Every row gives one point. Before rounding, the points of a table are all equally far from one centre. They may lie mostly on one side of it. Where is the centre, to within rounding?

Points, 9 rows:
[[ 10   4]
 [ -6   7]
 [ 15 -60]
 [ 16   2]
 [ 22  -3]
 [ 31 -40]
 [ 29 -12]
 [-29  -5]
 [ 25  -6]]
Centre: [ -3 -29]

Points (16 x 9):
[[-38  12  16 -25   6 -45 -17  25   5]
 [-23  39  22 -24   6 -23  18  30  29]
 [-38  17  12 -35   9 -37  -8 -21  26]
 [-14 -24  40 -41  -7 -10  37  28  57]
 [-13  24   6 -30 -27  14  31  -9  56]
 [-14 -10 -11 -22   5  29  41 -30  30]
 [-14   9  19 -54 -40   7  21 -23  49]
 [-34  -8  12 -55  20  -3  48  28   7]
 [ -5  28  48 -26 -27  11  21   8  46]
 [-25  -4  -4  15 -31  22  32   6  47]
 [-34   7  30 -47 -39  16  19  27  47]
 [-44 -29   1 -23   6  30  23   4  48]
 [-46  23  60 -16 -20   1   8 -15   3]
 [-11  -4   2 -22 -34  31  38 -20  50]
 [  7 -12 -13 -13  26   4  35 -28   6]
 [-43  20 -14 -12 -18  11  36 -18  35]]
Centre: [-15 -13  16 -21 -16  -5  14   4   9]

Points, 25 rows:
[[ -3  -8 -10  11  28  -6 -10 -18  -5 -13 -36 -19  14  11   0  25   0  18]
 [  0 -22 -15  17  22   5   8   1 -14 -11 -22 -14  19   6 -24  -8   7  28]
 [ -3  -1  -6  12  -9   8  -1   8  -5  36 -12  31  24  14   7  23  23  60]
 [-14 -22  -5  28 -13 -12  -9  24 -19   7 -39   5   7 -10   6  42  14  50]
 [ -2 -11  -6   7 -12 -25 -11  38  20  16 -30   7  12 -12  -8  26  15  52]
 [ -8 -15 -25   8   3   1 -16  17  -1  22 -33 -11  24  20   7  35  -4  42]
 [ 16 -43  17  26 -12  -8 -12   9  -6   9  -3  10   9  14 -17   1   4  37]
 [ -7 -30  12   6 -12   0 -19  11  -2   9 -13   6  23 -28 -21   4  18  26]
 [  2  -1 -30  21  -4 -15 -19  -6   5 -15 -24  17  39  12   4  -2  19  15]
 [ -4 -19  -7  30 -18  -2  -4  51 -12  14 -25  21  14  11 -24  30   8  36]
 [  8  -6   4  29 -10  15 -28 -11 -30  31  -5  19  19   2  12  14  31  21]
 [  1  11  10  28  21  37 -36  30  14  -8 -22  13  39  16  -1  26  -4  23]
 [-18 -22  -8  17  -4  27  -5  27 -14  -4 -34   1  19   1  18  36  31  40]
 [ -4 -33   6  22 -36   3  -8  18 -21  -9 -21  10   8   5   3  27 -17  47]
 [ 38 -27   2   0 -23  14   5  12   8  -6 -23 -14  14  10   2  18  22  23]
 [ 35  -9  14  30   8 -12  -5  25 -22   5 -45  21   3  28  24  38  20  18]
 [  8  -2  26  21 -39  -1 -19  14 -35 -23  -8   8 -11  15  14  32 -16  34]
 [ -2   0  11   0 -15  17 -41  -5 -13 -20  -7  -3  17   4  13  44   6  41]
 [ 16 -24  23   7   3   6  -5   5   4  31 -14  18  21  16  -6  29  31  29]
 [ 39 -10  -6  12  -2  -9  15  16 -27   0 -28  25  36  22   5  25   4  13]
 [ -1 -30   9  34  32   1 -26  12 -15 -10 -40  13  19   1  -9  10   0  36]
 [ 11 -18   7  13  11  20   8  27   8 -20 -20  15   3 -29  35  23  24  44]
 [  7  -9  26  47  -9  -4 -32  -9 -25  11 -35  -1  20 -10  20  12  21  17]
 [ -7  -3 -21  33   0  36 -31  43 -20  10  -8  14  13  14  -2  21   7  48]
 [  8   8 -10  41   3 -28 -34  27  -9   0 -31  -5   5  34   6  11   2  60]]
Centre: [  6  12   8  17   0   2  -7  22  -8  -1 -16   6   6   4  10   8   4  25]
